Rows are points. To make a cloud, some directions were put in groups of two or more. Within a group, all points are equally far from the middle, so they leave a hole (a ring in 2 directions, a hollow ball in 3). The other directions are filled evenly. Then the cloud was stretched, turned, moved and blurred a little. Count the holes, and give their numbers of directions, smallest first.

Cloud, 21 rows:
-4 -33 19
-31 32 49
-62 45 9
-11 64 -1
-47 8 14
18 -26 6
-2 86 1
-77 38 11
45 24 -12
14 48 2
-30 -10 32
-29 31 23
-10 54 30
50 -29 30
48 -2 17
33 18 2
3 95 6
-61 29 25
22 -23 47
6 64 23
-24 79 14
Holes: 0

Cloud:
31 -63 -33 1
23 23 -51 -43
-13 -6 -61 -21
-38 16 37 -31
25 -28 -49 -4
15 18 -30 12
25 -50 26 25
-38 25 -18 -20
5 -16 30 34
-64 -4 50 28
2 10 43 -17
-35 26 68 -25
14 -64 -58 -3
49 5 34 -23
3 -33 -58 8
19 22 20 -27
-9 -63 -25 -2
-42 -22 -37 18
-9 20 29 -1
28 16 -29 -49
-32 -10 11 33
40 -43 -43 -16
41 -15 -23 24
-38 -3 22 -95
-16 -21 -5 -77
22 58 2 -7
4 19 -36 11
47 -2 16 -33
55 24 -49 -30
20 -63 -46 -27
-1 12 52 -23
Holes: 0

Cloud (52 x 6):
-17 61 14 59 -40 5
-35 -25 14 -44 -12 5
7 37 -14 18 -66 59
-11 21 -40 25 -71 20
-38 16 2 63 2 30
12 -21 31 -60 -5 27
50 -4 54 34 -4 52
-30 67 -5 -23 12 48
17 -20 41 -7 -32 -35
-3 59 -2 75 15 43
23 -33 -40 -33 -19 -19
20 0 53 -12 -30 -38
-13 51 50 -19 -21 71
67 16 0 -34 -55 10
-9 66 -15 -19 32 17
5 58 37 6 -26 3
30 26 51 6 -36 -46
29 -39 15 -48 -37 50
2 18 5 19 59 12
45 61 8 18 -10 -5
90 28 -4 11 -41 23
-38 48 -17 4 -26 -41
52 -43 6 8 -40 -75
94 -5 31 17 -26 -90
-3 76 6 41 25 -15
38 -28 5 31 3 8
-29 -22 5 -21 -8 23
-52 39 -24 -33 -12 47
1 28 -24 49 10 80
-53 -22 -6 -23 -31 1
-1 -27 28 -32 -16 10
10 -23 -41 0 -25 17
67 43 45 28 -7 -43
52 -5 29 -76 1 40
10 -36 29 0 -42 18
-22 11 -22 52 -20 35
85 20 13 -28 -29 -24
-13 40 -12 61 -69 -16
-39 20 6 60 7 -10
-16 21 -44 -25 -25 -28
50 42 70 71 -3 1
39 23 38 -2 -46 -39
-60 22 -6 9 -2 5
-44 42 -22 -17 -10 1
32 31 -7 36 -90 -58
-45 -8 -4 -27 2 39
26 59 -10 -37 -13 -31
-39 -12 -15 14 -31 -9
-53 1 18 13 15 45
-3 71 38 80 -12 95
68 -36 11 35 -5 28
4 5 78 46 3 90
Holes: 1 (2)

Cloud (83 x 8):
-10 -18 -29 -10 -64 -8 -23 37
6 -21 13 -8 77 11 -39 -19
40 0 -15 -5 40 -4 -5 -63
-5 26 -6 23 19 -38 32 -7
71 33 -7 50 27 48 -11 40
32 44 -50 73 -40 36 -3 72
9 -41 32 30 -2 21 20 27
30 25 -55 32 -8 36 31 32
43 -10 -39 64 -50 48 13 50
22 -38 12 30 34 40 -15 -8
32 22 14 37 -44 34 39 9
11 -21 -9 50 -24 -7 18 -57
15 -26 -8 -42 18 -13 -45 -33
-21 54 -19 -6 -17 31 -24 65
-24 -20 13 45 -28 24 -17 82
-18 -37 -47 0 22 7 -22 37
-16 -55 33 -7 25 -56 28 -6
-39 -15 3 19 -13 -23 -49 58
1 -52 40 -42 72 -39 -14 -42
-5 -21 18 44 36 -47 20 -33
-13 -66 0 31 -10 -20 -38 26
-30 -49 -2 -3 -19 -39 20 47
-57 29 15 3 1 17 -5 40
22 -44 -39 -28 19 10 -27 15
-19 57 -14 -3 0 32 -18 57
-13 16 -36 65 0 18 -9 5
23 -43 -26 31 -67 8 -16 37
-21 -69 25 12 -14 -15 40 -24
18 9 -19 -30 -21 -13 -27 50
35 -19 -2 37 56 31 -9 -9
17 2 2 45 -60 71 -15 60
-55 -32 24 19 -40 2 -36 48
-23 -39 34 20 -30 -55 -5 -26
40 -31 -26 -18 33 -18 12 -52
2 43 53 21 -9 -4 -26 32
71 -11 46 23 12 -23 -19 -40
-31 -31 11 -51 32 -56 -26 -14
32 32 5 85 -53 25 -14 6
16 10 -3 22 -15 76 -24 18
12 -9 62 20 30 -30 -13 -49
41 24 11 95 -32 18 11 5
-13 50 -10 26 -74 33 13 63
-11 -64 41 -12 1 -21 19 10
-12 -8 9 21 -34 -18 26 -50
43 -46 14 44 -40 2 -7 29
55 33 24 20 -30 8 -7 -13
25 -11 -24 11 8 -19 -31 68
-58 -1 -20 50 -57 32 -11 61
45 -34 10 12 64 18 -3 -17
36 3 -5 28 -33 44 41 4
53 -36 27 47 -15 2 17 7
-57 -34 -4 -7 14 -45 -29 3
65 46 4 26 32 -19 -24 27
23 -6 -8 -25 30 13 -11 63
74 -19 0 2 15 -23 -36 -42
-19 -32 -48 21 -50 49 12 38
60 -7 -11 37 -30 -16 -4 -39
-18 -46 1 -57 33 -6 12 -22
52 3 19 82 -14 -20 0 -17
-18 -22 -1 -8 72 -28 -31 -24
36 5 35 10 -44 24 -15 54
23 7 -9 48 3 -55 -1 1
-45 -59 33 8 14 -33 -36 -1
27 -34 8 56 -53 -21 -9 33
-43 -36 27 -46 32 -9 3 -34
9 -7 -4 10 17 -67 -19 5
65 9 19 52 -3 -7 -62 31
29 -13 1 34 -25 69 -33 49
34 18 34 47 27 18 -47 -25
-40 -50 -29 -43 -10 0 1 0
-9 -21 -4 56 -61 12 -5 83
87 28 6 70 17 -2 -17 2
38 2 13 2 -42 43 -1 54
60 -30 -21 28 35 -20 -5 -59
-8 24 -1 -8 37 -29 -49 3
16 -19 37 -33 39 -14 -43 -52
-57 -69 -27 9 -30 -14 5 4
74 49 1 54 -15 49 -9 4
43 -31 11 62 22 -41 8 -36
17 5 14 53 -17 -33 16 48
38 23 -21 23 49 29 7 33
-20 3 -20 48 -43 41 13 -13
-42 22 41 27 -23 -6 -23 21
Holes: 2 (4, 4)

Cloud, 101 rows:
-30 -34 -29 -51 14 7 -23 2 27
-4 24 14 -15 54 -3 13 -17 -13
-27 -20 -21 16 -4 15 -18 -52 5
-19 -3 55 39 14 -21 -26 30 6
16 73 17 -41 9 35 37 -7 21
2 -3 50 -22 -2 -48 -23 11 20
-23 -2 23 57 32 -25 50 -16 23
-23 65 -35 56 40 9 34 -30 16
-13 -44 24 59 -12 -7 -30 12 22
-35 -25 -38 14 52 -47 21 -36 9
-33 -40 43 -35 35 16 18 -20 -1
-15 -25 27 20 24 -44 36 -25 53
4 -38 -50 70 -23 -28 8 -23 1
0 19 4 34 36 12 37 -43 -8
43 46 -3 -17 56 22 12 -14 3
31 24 25 -66 3 3 9 -33 18
-47 -3 -3 -43 18 2 44 50 50
-43 33 -18 14 29 -8 27 -30 -24
-30 -16 -3 41 -8 -36 44 29 4
-57 30 -43 -28 24 11 95 12 30
-7 19 39 -54 -25 -1 -45 14 13
60 0 26 9 19 22 -34 -67 34
-13 25 30 -40 -2 38 70 74 47
-14 17 -63 26 19 33 31 -47 59
5 3 -13 19 71 -31 28 -60 -3
-3 6 40 29 -13 -20 -42 -45 -9
2 29 -44 25 80 19 -3 5 61
-68 -15 48 -33 -29 -34 64 24 11
29 -67 -59 22 -14 -44 10 -42 16
17 47 -24 45 -3 3 30 -5 40
1 -27 55 -19 30 11 -27 -44 11
3 30 54 -17 -13 23 8 18 -34
-50 -12 20 9 11 37 48 -14 -5
-15 42 40 -34 1 5 -7 -32 19
-20 1 39 17 -56 -11 2 -35 -2
13 -14 45 29 -15 -45 -22 -37 -44
20 58 -6 -21 32 -1 24 1 -36
-44 -5 25 37 -36 -50 13 28 22
21 53 8 -27 45 -16 5 -27 13
-36 14 20 78 46 -17 -4 -8 22
29 2 15 -4 -37 -51 -18 5 26
41 -6 -18 46 -26 -38 -20 -42 28
-13 53 -16 16 18 -10 27 -73 5
-10 -4 24 2 -24 -60 16 -18 41
-23 -8 11 59 -12 -81 47 -17 16
-29 24 68 -40 17 -7 -3 32 1
-2 23 -4 11 39 -38 -7 -54 -26
-12 47 20 -27 31 8 26 28 -31
-38 -59 46 2 -48 -22 29 -18 29
-12 -6 13 -11 55 -7 -31 -13 46
-7 -1 5 -9 -25 15 21 -55 4
15 1 42 -10 -27 10 41 37 60
-52 -43 14 12 19 -4 -12 -48 51
-32 2 20 22 -30 -12 35 54 -13
9 -29 -54 40 -12 -4 5 -33 -22
-11 -6 37 69 -12 -55 8 -5 42
8 -18 19 35 -15 -90 -12 -42 15
-17 -16 5 -54 27 -9 -23 -2 -14
-16 42 2 31 1 8 -14 -61 9
22 24 -50 -10 51 -4 2 10 38
39 66 -16 -1 -8 -24 11 -50 1
-13 -4 25 -39 -2 -9 -34 -11 -13
37 33 50 -11 48 15 2 -18 -19
-26 -7 38 -31 6 -19 -30 14 -30
-42 -34 -81 7 8 3 60 12 58
9 -9 -2 35 0 -88 30 -31 29
34 22 37 70 5 -20 36 -34 3
18 -5 80 -24 -45 -51 -39 17 -22
-45 14 45 55 -52 6 23 -44 20
-18 5 -10 50 8 -89 30 -45 31
11 -20 12 18 17 -56 -29 6 32
-24 -17 34 -8 -46 -14 -41 55 20
-37 -37 -3 -6 17 15 1 -30 -27
-28 -44 17 85 -23 -48 -19 -57 30
39 42 -44 16 49 -22 -21 -53 23
-46 -19 10 81 -32 -23 -1 -33 -2
-10 -9 68 -5 -10 -4 -37 -20 64
0 27 35 20 13 -18 27 44 -11
21 -52 3 34 10 7 2 25 15
57 70 53 10 -1 1 -4 -33 -20
24 7 11 -22 50 33 -18 -17 -21
-13 30 -22 -80 29 69 32 39 42
36 71 11 -52 14 27 21 11 30
26 -43 1 -17 -5 11 -6 -59 12
-17 -7 -52 -45 43 26 -20 20 49
13 -28 -29 -34 69 6 87 -26 -1
-7 11 18 71 20 3 32 -37 4
23 -1 -34 -24 63 -44 5 -1 -2
30 2 7 -5 -5 -24 55 33 15
2 63 -17 31 75 40 -17 -6 39
-14 -32 12 -16 20 8 -77 6 36
-39 0 -63 16 -10 8 85 18 32
-26 -29 36 18 -48 -69 17 -3 -33
-42 51 23 -60 30 24 41 31 37
-12 -43 12 2 -58 -17 31 -29 -20
-20 37 25 53 14 -24 5 -34 -27
5 -4 78 -15 -20 -25 -48 3 -14
-30 31 -31 10 -7 18 74 34 32
32 73 -15 59 -2 3 -14 11 23
-57 26 51 25 11 -19 42 -9 15
24 51 -28 9 9 -52 4 -71 12
Holes: 1 (4)
